Each wall is flat, endless, passes through zero and stands at right angles to its row. A trip goes straight from one point to another. Which walls does it cross, in order?
In the rows, zero is written as 128.

Walls:
(1): [170  51]
(2): [179  81]
(3): [117 176]
(4): [112 144]
(5): [179 146]
Trips:
[ 67 134] to [200 191] => 5, 2, 4
[137 155] to [147 119] => 2, 4, 1, 3
[120 144] to [ 92 188] => none

Walls:
(1): [132 205 150 230 116 132 135 124]
(2): [ 89 178 128 166  99  97 137  35]
(3): [154 149 168 165 176  98 181  99]
(4): [105 161 121 164  94 104 170 190]
Trips:
[ 70  80 107  74  93 127 142 104] to [119 164 124 114 162 167 135 111] => 3, 1
[128 150 100 108  77 166  87  85] to [156  67 163 126 102 107 141 194] => 2, 4

Walls:
(1): [161 138  78 132 227 138  60  92 145 157  75  67]
(2): [ 85 133 144 134 123 147  92 180 129  83  23 108]
(3): [112 126 143 149 120 202 147 161 218 139 183 123]
(4): [110 191 134  79 111 166 103 139 126 159 158  68]
(5): [147 124 120 160 121 151 125 135 114 178  37 108]
Trips:
[128 115 139  99 176 189 179 144 137  93  93  96] to [185 104 121 163 117 193  96 106 110 191 128  82] => 2
[100 127 156  98 148 115  61 113 124 111 112 123] to [135 143 117 116 190 133 141 117 147 157 200  69] => 2, 3
[135  83  57 147 176  83 105 119 137 135  78 120] to [109  91 116  74 107 176 159  62  84  94 110  78] => 4
[149 138 138 140  78 132 174 115 123 108 131 143] to [111 224 140 138 145  87 149 109 135 129 187 113] => 4
[ 67  45 165 187  64 122 125 112 153 101 144 103] to [163  89  90  61  55 112 125 155 108 114  84  72] => 5, 3, 4

Walls:
(1): [100 137 117  95 146 119  97  98 166 142  73 148  99 146 161 164  70 153
  70 110]
(2): [102  99 124 136  88 157  91  96 137 143 137  95 157 102 160 109 149 185
 107 183]
(3): [150  84 169 112  98 114  89  77 125 113 123 144 108  78 144 152 168 112
 169  86]
(4): [170 139 124 102 156  76 145 143  94 116 116 109 147 177  83 126 182 102
 132  95]
(5): [123 165 144 141 146 151 141 153  80 134 124  84 141 147 111 119  72 132
 166 142]
(6): [105  59  58  84 107 174 169 118 162 118 142 134 143 117 103 152 112 135
 116 152]
(7): [ 89 133  54 120 125 161 172 192  69 152 106 120  92 144 104 100  78 144
 114  64]
(8): [115 130 128 112  78 185 167 110  80 173  86  67  85 133  95 165 114  81
  95 141]
(9): [142 165 183 100 157 105 174 124  84 104 145 127 140  71 175 139 121 144
 195 129]
(10): [133  92 160 222 166  76 117 153 116  96 120 109 151 144 125 152 138  54
  83 102]
Trips:
[138 126 180 160  85 109 110 159  62 106 104 173 112 125  79  94 197 128
 157 160] to [ 87 150 111 108  99  69  80  87 141 153  97 151 153 141  45 153 157 148
 151 118] => 5, 9, 10, 2, 1
[181 153 106 159 103 135 151 108 102 189  87 151 115 115 110  75 109 112
 198 109] to [129 174  93 129  61 115 120 156 142 164 171 151 126 167 105 126 103 158
 135 163] => 3, 9, 4, 2, 6, 8
[ 74 123 157 169 123 128  23 202 153 118 105  74  83 163 133 120 161  58
  77 146] to [125 136 164 206 143  72 136 178  42 152 174 173 141  72 174 131 184 137
  72 109] => 4, 1, 8, 3, 9, 2
[127 102 104 130 187 122 111 154  95 104 135 101 107 155 117 160 144 128
  87 166] to [ 77 147  76 130 148 114  85 147 148 164 134 157 118  99 107 163 118 142
 128 144] => 2, 5, 8, 4, 10
[186 108 145 173 109 129 106 129 123 122 139 162 142 141 143  76 126 146
 173 140] to [ 87 157 143 140 136 155 176 158 140 153 116 126 161  97 153 149 146 181
 136  84] => 10, 7, 3, 1
[141  93 193 156 130 144 159 163 160 145 105 154 118 155  60 129  16 130
 107 129] to [168   7 129 100 100  46 142  87 126 173 117 137 149 155 201 111 114 119
 102 139] => 5, 7, 3, 2, 8, 4

Walls:
(1): [144 165 110 132  86 153 116 106 158 130 154  83  90  82 102 123  61 102
 139 144 105  93 114  67 130 158 152 234  95 125 121 143 166 126  97 104
 134 123  63  88 155 113  85 165 114 165 126 115]
(2): [177 201 138 109 140 126 117  56 127 125  93 127 102 174 140 192 128 113
 129 106 143 165 122 138 125 146 143 120 106  87  94 109 107 116  62  68
  84 146 148 112  62 122 177 132 152 167 136 156]
(3): [158 165 188 162  92 142 156 112 146 169 125 146 144 165 112 128 141 101
 121 122 127 137 142  99 128 147  79 143 138 127  99 130 122 109 108 181
 125 150 137 133 119 190 199 112 144 109 131 141]
(4): [104 130 117 145 142  47 149 124 120  78 166 198 107 151 125  91 154 129
  90 170 151 196 103  78 120 115 133 148 109 125 179 110 143 115 154 176
 168 149 131 135  76 135 135 113  74 163 148  92]
(5): [120 107 156  90 153  95 117 144 142 144  97 133  77 144  64 116 112 120
 135 116 102 171  86 140  72 131 193 116 143 157 118 185 147 140  95  90
 141 192  98 144  78 205 122 166 108  77 123 140]
(6): [166 153 124 134 123 146 109 142 156 123 102 131  73 114  62  93 121 156
 144 204 181 140 136 146  69 163 150  94 101 133 133 157  97 115 149 125
  85 175 154 138 113 119 113 120  95  92 145 133]
(7): [141 128 180 145 118 105 178 106 112 177 157 138 144 132 136 157 161 150
 183  96  58 158 170 144 160  86 180  91 187 136 143  82 112 112 147 149
 130 121  83  44  96  82 114 115  91  90 108 125]
(8): [ 79 123 213 128 114 129 249 180 103 153 104 146 158 146 153 155 149  74
 199 231 176 167 176 137 161 147  94 101 142  89 143 115 148 187  50 143
 107 136 131 149 147 154 156 162 174 149 161 109]
(9): [110 128 116 137  74 130 118 141 116  86 114  92  50 180 157 116 135 194
 128 145  82 134 119  93 127 139 180 114 127  31 151 159 100 149 126 102
 126 150 103 154 119 176 151 120 129 141 156 118]
Trips:
[104 204 170 139 139 178 108 150 157  98 160 147 125 165 149 158 134  98
 135 134  91  87 134 185 192 128 181 153  79 128  56 144 119 168  70 178
 123 100  97 126 116 118  84 131 108 128  74 167] to [105 107 158 136 103 136  99 125 107  85 242  53 143  43 131 142  91  72
 164  99 120  85 179 141 177 110  88 171 106 194 125 102 112 141  67  99
 105  68 146  64 145  88 108 114 124 126 127  92] => 3, 2, 8
[102 145 106 136 100 103 124  90 126 151 147 118 126 169 138 168  96 135
 103 107 103 186  98  73 146  68 169  67 124 211 143 170  66  96 135 134
 152 174 143 157 126 123 161 131 119  87 115 179] to [120 144  88 145  85 158 182 179 119  89 107  92 123 188 114 226  96  67
 140 138 152 170 125 102 101  81 120 148  76 111 146 113 114  75  76 139
 116  83 132 100  98 126 153 113 108  79 113 137] => 8, 1, 5
[ 79 103 107 174 188 158 126  75  94 153 106 163 180 150 137 129 136 125
 135 173 150 118 136 175 169 116  92 100 110 106 110 107 111 176  91 158
 118 170 113 119 124 156 130 105 139 153 116 160] to [ 90 177 189 105 116 134 141 127 158 128 190 108  96 143 125 124 152 109
 115 150 141  77 115  69 143 131  74 102 146 108 152 123 122 134 122  95
 170 142  92 157 126 170 134  72 158 148  92  93] => 4, 9, 2, 1
[145 136 149 145 125 100 158 159  82 173  98  94 107 154 181  97 126 113
 130 132 127 155 111 134 101  77 124 146 138 109  68 114 134 125 130 159
 145  70 126 105  86 112  68 126 125 125 168 153] to [163 123 137 115 132 102 130 103 116 110 124 151  84  81 104 152 145 114
  97 107 143 125 116 121 123 119 149 160 103 129 133 118 114 137 124 115
  79 170 103 157  99  97 151 154 156 135  93  91] => 3, 5, 1, 8, 6, 7
[185 173 176 151 185 118 116 109  97 143 108 175 171 166  86 165 139 162
 114 114 154 134 120 181 119 142  94 158 117 112 114 181 106 175 210 121
 133 121 114 127 126 202 102 167 155 125 129 194] to [168 129 107 104  80 110  77 142  71 112 171 141  29 137 126  80 167 137
  89 141 103 171 145  57  43 168  76  90  63 108 154 132  70 120 113 107
 138 168 107 105 137 140 137 132 136 166 152 138] => 9, 4, 1

Walls:
(1): [161 161 177 174 115 140  99 123  79 155 141 160  98 125 115 133 136 158
  88 122 173 109 123 106 105 207 102 194 104 109 126 109 198 106 152 120
 111 185 112 125 141 123 162 145  82 131 124 172]
(2): [139 164 119 119 133 135 118  91 144 156 109 125 143 174 101 187 151 122
 102 183 114 121 115 158  80 105  94  85 182 129 149 144 126  99 213 149
  90  87  89 110 103 174 124 127 145 147  72 134]
(3): [145  92 102 110 104 182 110 185 102 134 100 109  71 158 138 162 171 171
 188 168 124 111  82  86 109 142 114 188 156 119 136  97 204 145 115 112
 137 144 130 141 153 170 202 113 113 139 115  86]
(4): [ 67 152 214  62  82  95 102 150 175 115 134 149 131 104 116 128 131  57
 150 119 141 164 136 147  96 101 131 162 106  73 105 157 137 112 117 164
  78 108 172 114 111  95 113 112 163 137 183  77]
(5): [139 110 166 167 136 171 155 127 141 205  64  92 124 117 121 148  87  47
  96 121 169 119 108 116 132 160 127 121 119 150 107 116 145 165 207  85
  96 108 173 134 148 123 139 110 113 130 172 142]
(6): [102 125 107 139 180 155  89  77 145 170  99 152 141 104 150 132  80  96
  53  93  90 132 149 153 106 119 115 141 153 162 140  97 127 174 141  95
 155  75 137 149 140  88 137  80 119 123 121 130]
(7): [114 152 139 124  91 120 169 131  92 152 164 169 100 115 125 104 155  41
 160 120 108 107  35 142 158 140 179 128  76 150  50 103 108 127 127 118
  83 144 114 114 129  71  93 112 199 150 134 111]
(8): [138 153 128 132  82  79 123 131 144 171  81 111 106 119 176 149 134 141
 146  61  98 134 130 122 161 144 113  92 117 105 149 180 143  47 171  94
 194 141 112 115 148  98  90 114 177 109 136 169]
Trips:
[105 136 114 103 118 141 120 162 130 103 110  86  80 115 110  79 181 141
 102 141 140 146 139  69 128 102 157 102  61 119 140 128 126 126 110 129
 120 111  31 116 168 151 137 159 131 153 135 129] to [155  73 112 174 138  91 156 101 114 130 158 135  83 128 129 107 142  95
 200 187 145 134 141 171 142 127 109 124  95 157 130 109 140  74 104 147
  77  85 122 152 187  70  83 132 153 138 128 114] => 4, 3
[156  87 139 138 113  78 106 153  96 114  62 133 160 192 136 149 141 107
 146 220 134 155 156 134  98 115 106 109 111 148 135  84 100  98 140  96
 117 190 135 189 146  84 140 100 130 128 110 126] to [104 122 153 145 166 199 162 119 148 126 166  80 124 148  72 139 100 192
 156 112  80 162 177 153 149 146 146 122 125 100 124 104 171  80 122 136
 179 128 126 122  88 111 143 115 115 186  89 116] => 5
[110 138 109 124 110 119  96 133  96 159 120 167 187  86 116 109 119  49
 146 122 111 129 114  67  94 161 119 154 104 128  74 156 121  81 105 110
 125 128 142 116 132 108 128 140 163  67 103 158] to [ 94 128  78 219  68 127 159 144 149 105 122 124  84 108 143 110 172 158
 168 121 168 140  76 175 103 146 164 151  97 147 111  93 162 134 134 109
 103 133 117 160 168 168 151  97 112 144 131  88] => 6, 3, 8, 4
[117 124 125 168  69 161 111 132  70  57  47 106 118 139 123 184 152 160
 103 137  19 104 175 133 120 152 177 146 142  70 107  88 136 136  97 127
 135 112 118  94  98 114 133 161 129 124 144 124] to [ 66 144 164 142 128 134  97 164 163 102 123 150 113 104 129  51 106  98
  63 107 107 118  83 164  99 174 165 126 199 128 164 185 139 167 120 156
 165 162 144 101 104  83 128  99 138 153 125 152] => 6, 4, 3, 7, 5
[165 125 173 117 163 140 159 106 133 160 133 105 115 183  78 121 129 139
 140 115 153 152 104 119  92 124 108 110  71 114 123  56  63  98  64 140
 172  88 120  68  98 123 114 167 141 109  97 171] to [166 134 124 107 156  82 110 110  96 151 117 146 109 145 167  81 133  81
 123  91 166 139 140 136 167 170 111 141  86 115 107 118 104 156 151 165
 134 176  95 117 165 133 151 140 157 103 114 110] => 1, 2, 8, 5
[125 124 157 118 161 176  70 116 128  73  98 133 104 126 153 154 121 106
  68 151 176 140 147 111 129 148  89 103 122 138  94 152 129 140 176 104
 130 125 133 141  93 126 131 120 192 130 111 131] to [156 134 119  79 183 123  77 155 122 166 105 167 143 107 121 142 118 147
 110 128 132 146 166 164  90 107  91 155 105 148 159  96  56  95 130  68
 118  93 131 126 133  92 116 115  91 140 110  67] => 1, 5

Walls:
(1): [133 190 110 154 119 112 152  87 116 164  60  98 119 124 122 103 155 130
 115 177 170 105 113 113 125 122 122 128 176 167  82 180 113  72 160  87
  99  12 104 131 124 139 108 110 112 111 164 136]
(2): [179 147 105  36 117  84 105  97  71 112 167  69 122 126 136 110 125  54
 125 138  99 179 131 105 186 179 101 125 124  72 146 115 121 139 124 128
  99 143 219 127 158  85 155 204 144 121 171 110]
(3): [133 112 116 101 158 100 179 203 126 180 147 101  90  46 141 117  88 100
 135 113 134  53  83 211 118 117 134 168 112 109 133 146 145 149 134 102
 117 170 137 171 108 181 156 136 162 116  66 123]
(4): [102 105 135 154 149 149 142 100 109 203 145 167 114  99 182 145  99 146
 156 117 106 181 127 135 108 102  58  74 201 102 109  95 122 151 111 173
 134 133 143 155 110  97 204  88 173 122 130 124]
(5): [124  95 129 123 163 105 108 122 121 144 150 182  99 130 170 169 117  81
 132 162 102 143 201 120  92 117  85  92 151 126  42 102 142 129  84 127
 110 151 157 116 149 115 103 139 105 134 117 137]
(6): [141 148  79 130 107 142 170 138 146 101  78 128 103 134 175 104 209 190
 157  92 110 149 119  97 183 186  65 115 112 148 165  98  63 183 163 185
 152 168 126  93 160  88 109 173 137  71 105 166]
(7): [111  99 114  65 123 177  61 128  56 109  63 159 197  91 104  95 134 132
 188 128 108 115 154 127 195 131 157  71 170  78 155 104 126 144 156 134
 118 128  74 135 118 178 131  75 152 175 101 147]
(8): [165 116 108 172 137 132 137 115 163 112 110 135  58 112  63 182 149 171
 100 144 114 122 126 179  92 157 150 126 156 131 161 100 155 157 155  91
  74 108  86 170 119 122 150  95 124 165 140 136]
(9): [217 108 172 166 129  70 156  62 144 100 114 109 114  37 153 142 114 175
  91 145 154 129 149 142 147 170 128 124 158 143 143 138 157  64 124  99
 145 167 179  94  99 139 109 108 101  98 123 121]
(10): [142 170 154 114  54 166  89 167 126 132 112 155 127 113 152  97 180  35
 179 141  99 122 147  77  64 140 113 116 137 132 169 134 112 162 107 129
 177  98  90 141 119 109  63 136 179 162 181 135]
Trips:
[154 114 120 137 149  79 144  93 114 124 141 134 141 130  92 125 144 129
 129 102 137 174  83 108  95 132 119  76 145 218 117 124  72 104  96 152
 130 143 101 156  65 154 171  97 120 187 162 102] to [128 126 142 160 127 106 127 148 172 142 171 125 106 170  98 161 140  91
 173 126 165 140  45 138 135 178 107  93 140 174 137 132  94 138 224 176
 107  54  94 162  40  96 140 158 151 150 249  94] => 10, 9, 2, 6
[190  95 116 135 164 140 100 155  87 161 119  66 152 102 171 146 131 125
 118  64 166 149  83 120  81 181 105 216 145 109 121 127 140 112 157 123
 163 159 139 155 109 116 142 113  76 124  75 104] to [160 118  70 140  87 158  83  96 108 165 150 122 163 182 147 177 114  95
 168 172 162 160  97 143 130 156 141 126 140 157 171 107  81 158 147 152
 144 191 212 124 119 151 142 150  85 111 114 166] => 3, 5, 9

Walls:
(1): [129 165 175 101 149 180 116 169 196  96  84  74  61 120 142 143 112 178
 144 218 101  95 166 123 179 100 121 122 122  78 147 179 110 153 175 152
 151  96  62 157 101  94  82 159 146 156  80  34]
(2): [110 107 135 116 132 120 175 144 133 168 106 103 179  86 127 147  93 159
 140 126 122 129 200 157 147  97  64 115 121 124  60  69 115 119 101 133
 120 136  59 121 122  64  96 101  79  81 133 169]
(3): [169 118 148 128 116 128 127 168 136 189 128 113  54 112 149 108 144 129
  99 114  90 143 114 116 152 185 173  82  79 114 146 136 138 156  93 126
  80 164  74 128 104 117  99  86  44 135  71 101]
(4): [192 176 155  89  98  86 147 146 160 153 134 146  91 158 165 105 115 114
  83 149  52 164 118  92 190 103 185 146 175 122  92 123 127 116 123 186
 153  71 105 112 151 173 128 138 125 133 108 140]
(5): [113 119 182 167 150  79 130 115 165 111 163 165 160 150 124 124 121  88
 149 126 104 121 116 178  84 146 144 147 138 119 161 145 114 157 127 166
 161  76 126 147 249 138 117 103 159 202 125 150]
(6): [143 155 137 154  64 172 154 147 100 141  84 103 133 146 144 117 125 118
 102 124 108 106 124  80 133 172   8 153 126  96 145 135 128 163 192 114
 163 191 151  88 132 155 167 135  97 117  98 138]
(7): [148  82 139 180 129 132 140 101 154 128  78 138  66 152  79 111 102 185
  49 155 129  86 130 172 209 117 137 129 116 149 110 115 117 172 153  84
 131 144 125 160 160 153 107 132  82 130  89 143]
(8): [152 113 137 112  65 142 108 152 151 108 127 159 103 142 155 238 128 159
 127 162 115  84 108 154 119  82 124 195 163 126 137 168 154 111 174 143
 104  80 112 103 149 151 110 126 160 144 182 192]
(9): [137 108  33 196 111 175 113 130 140 124 180  96  95 110 144 116 143  91
 116  72 116 171 151 139 162  84  75 118 126 152 134 144 151 102 130 117
 159 124 168 133  66 139 144 150 163 102 115 100]
(10): [146 146 139 163 185 113  96 144 169 104 164 127 146 155 165 112 133  82
  74 110  82 195 162 110 151 103 169 136 117  76 177 103 157 161 147 157
  86 101  84 158 111  76 111 115  93 103 134 112]
Trips:
[184  97 174  85  77 193 106 123 180 117 147 145  94 171 195 123 143  69
 137  97 180 118 127 109 133 120 168 135  60 149 156 140  99 153 170 135
 135 147 129 179 108 131 131 146 111  95 135 156] to [115 143  82 119 114 112 116 160 193 105  93 146 118  95  77 144 187  84
  78 146 141 128  94 150 121 136  95  94 145 217 159 127 124 136  92 141
 158 136 145 127  91 178 179 135 109 150 179 141] => 1, 10, 4, 3
[137  94 104 122 147 122 119  72  90  42 106 123 153 108  93  84 106 101
 122  95 159  95  99 121 111  88 111 116 100 109  72  89  74 181 107 146
  74  99 188  72 118  80 103 133 135 112 148  81] to [ 68 122  90 138 153 140 160 189 112 102 121 143 139 146 111 130 127 208
  74 171 136 115  54 154 110 160  81 206  96 122 151 190 100 112 118  83
 111 134 163 130 106 100 176  48  77 113 119  93] => 7, 9, 6, 2, 3, 8, 1
[149 138 100 188  61 118  86 135 160 140 150 185 139 121 182 145 136 133
 145 135 171 144 141 163 158 172  46 160 146 113 154 102 152 100 103 125
 101  94 112 108 213  99 135 118 115 135 141 151] to [111  65 138 127 109 122  91  91 124 140 163 152 143 139 139 164 110  97
 101 126 138 120  79 185 167 132 148  91  89 114 130 141 113 128 153 138
 162 124 106 131 127 214 188  78  61 132  82 102] => 7, 3, 4, 2, 10, 8
